Rows are points. Two turns around zero, p and q, are shown by what they do to some points. Where does a point land after both, in the order given? Backwards means that the second turn is done in reverse. Each puzzle has new turns, and all numbers are rounded.

Turn p:
[ -7 -22  22] => [-11 -24  19]
[ 5 16 47] => [ 2 10 49]
[-10 -21  15] => [-13 -21  11]
[ 22 -11 -53] => [ 25  -7 -52]
[-23  22   7] => [-21  23   8]
[ 13  17 -36] => [ 18  20 -33]
Turn q:
[-36  22 -52] => [-17  19 -62]
[ 18 -16   0] => [ 16 -17   7]
[ 19 -11  23] => [ 10 -10  28]
[44 15 18] => [38 14 29]
[-39  -9  -7] => [-36  -7 -18]
[-6 -1 18] => [-11   1  15]
Where do these land?
p, then q: [23 45 -4] => [29 41  8]
p, then q: [-18  -4  -6] => [-15  -1 -13]
q, then p: [-7 11 30] => [-15  13  26]
q, then p: [  1 -51 -20] => [ -1 -51 -21]

Turn p:
[ -7  25   3  44 -26   8] => [ 13   5   2  30 -46  11]
[-23  26 -16  -6 -40  17] => [-22  24 -18  -8 -42  12]
[ 27 -20   9 -28 -18 -32] => [  6 -14  10 -38   3 -39]
[ 20 -12 -19 -13  39 -16] => [  7  -2 -13   4  46 -22]
[ 30  -2  13  14  33 -12] => [ 32  -4  16  16  29 -12]
[-37 -48  -2  17  -9  28] => [-22 -48 -14   0  -7  42]
[ 23 -18 -15 -43   8 -24] => [ -5  -1 -11 -34  31 -36]
[-21  23  11   1  45 -14] => [-17  19  24  34  30  -1]
[-12  25  16  14 -33  45] => [  7  21   4  -4 -43  44]
Turn q:
[ 18  18  29  -5 -24   0] => [ 25  25  27   1 -12   1]
[ 16 -33  33  -5 -39  -5] => [ 37 -19  27  20 -34   5]
[-15   8  46   3   4  -6] => [-5  5 45 15 12  4]
[ 12  62  -3  16 -33 -14] => [ -5  68   6  -3 -23 -19]
[ 17 -18 -30  22  35 -17] => [ -2 -17 -39  14  24 -30]
[ 18  -3 -24 -11  18  13] => [ 12  -5 -28 -18  16   1]
[-32 -25 -44  13  43  31] => [-39 -32 -49   0  30  27]
[-35  -9  -7 -33  -3  -1] => [-23 -25  12 -30 -11  11]
Where do these land?
p, then q: [-33  13 -30 -41 -41  15] => [-44   8   1 -47 -36  18]
p, then q: [ 35   5   1 -17   5 -17] => [ 13   3   9 -15  13 -35]
p, then q: [ -8   8 -10  35  41 -29] => [-15   3 -12  53  19 -21]
p, then q: [-12   3 -19  14   0  41] => [ -3  15 -35  -3  -4  30]
p, then q: [  8 -17  17   7 -40   3] => [ 28 -16  10  -9 -32   8]
q, then p: [16 41 18 22 19 18] => [13 42 12 34 15  6]
q, then p: [ -7 -54  22 -20  16 -31] => [  9 -63  19 -16  18  -7]

Turn p:
[ 22  -5  14 -10   1 -19   0  10] => [ 21  -7  13 -14   0 -17  -4  12]
[ 13  -5  13 -45 -40  18  10  44] => [  9 -24 -16 -37 -29  19  -6  53]
[ -1 -47 -13 -10  41   6 -18  14] => [ -5 -33   3 -14  53   8 -21 -10]
[ 14  15  13  20 -66   9  37  15] => [ 20  -4 -20  29 -52   3  29  43]
[-23  57 -17  42  36  -5 -12 -10] => [-25  70  -3  29  23 -14   1 -17]
[ 31  -1  -1  -5  20  29 -25 -15] => [ 24  10  16  -2  14  33 -26 -14]
[-12  10 -33  12  13 -17 -21 -22] => [-12  17 -13  12   8 -17 -19 -37]
[-11 -13  33  18 -36   7 -19 -16] => [-13 -19  30  30 -35   7  -6   5]
[-33 -11  -9 -21  30 -27  47 -21] => [-19  -9 -10 -31  17 -21  51 -34]
Turn q:
[ -5 -13   0 -20  32   6  -8  13] => [-11 -19   2  -8  28  11 -18   8]
[ -3 -39 -20  -9 -18   6  37   1] => [  6 -42 -11   0 -17  17  34  10]
[-18  14  12 -40 -28 -20  22  -4] => [-18   3   7 -41  -4 -16  40  -4]
[ 60  53  22  46  73  35 -29 -40] => [ 55  62   5  44  59  21 -54 -48]
[  6   1  -2   2 -16  20  12  41] => [ -1  10   5  -3 -13  27   7  38]
[-37   3  -1  -3 -25  17 -12 -12] => [-29   1  -2 -12 -33   7  -4 -21]
[ 10  -4 -24 -15 -20 -15 -15   4] => [ 11  -7 -18 -22 -15 -19  -6  14]
[ 32  11  57  24  26   6 -25 -16] => [ 26  26  52  22  24  -5 -29 -23]
[-18 -28 -31   5 -26 -17   1   5] => [-10 -29 -22   3 -33 -16   8  15]
[-29   3 -13  10   2 -38  17   7] => [-29  -4 -18  16   3 -29  23  10]
Where do these land?
q, then p: [-28   7 -36  18 -12  -7 -16  34] => [-34   0 -40  13  -6 -15 -22  19]
q, then p backwards: [  0   9  -8  19 -38  56  19   2] => [  6  28   6 -10 -32  49  13 -29]
q, then p: [ 6 43 14 -2 -8 -6 14 -7] => [  6  38  -2 -16 -10  -5  23  -3]
p, then q: [  7   0 -25 -40  28 -41  12  -2] => [ 12 -21 -20 -38  35 -31   9 -12]
p, then q backwards: [-22 -53  16  -8 -42  36 -19 -61] => [-40 -66  14  14 -15  56   4 -33]
q, then p: [ -7  -2  13 -15  10  26 -17  -6] => [-12  -1  20  -9  -5  24 -13 -11]
q, then p: [ 37 -19  12  -3 -20 -16 -19  11] => [ 28 -14  19 -11  -8 -19 -17  29]
p, then q: [ 25  22 -22  16  26 -23  -2   2] => [ 19  25 -18   5  31 -26  -8  -3]
q, then p: [-19  -6  35  15  55 -25  27  27] => [-33   9  30  20  56 -13  32  11]
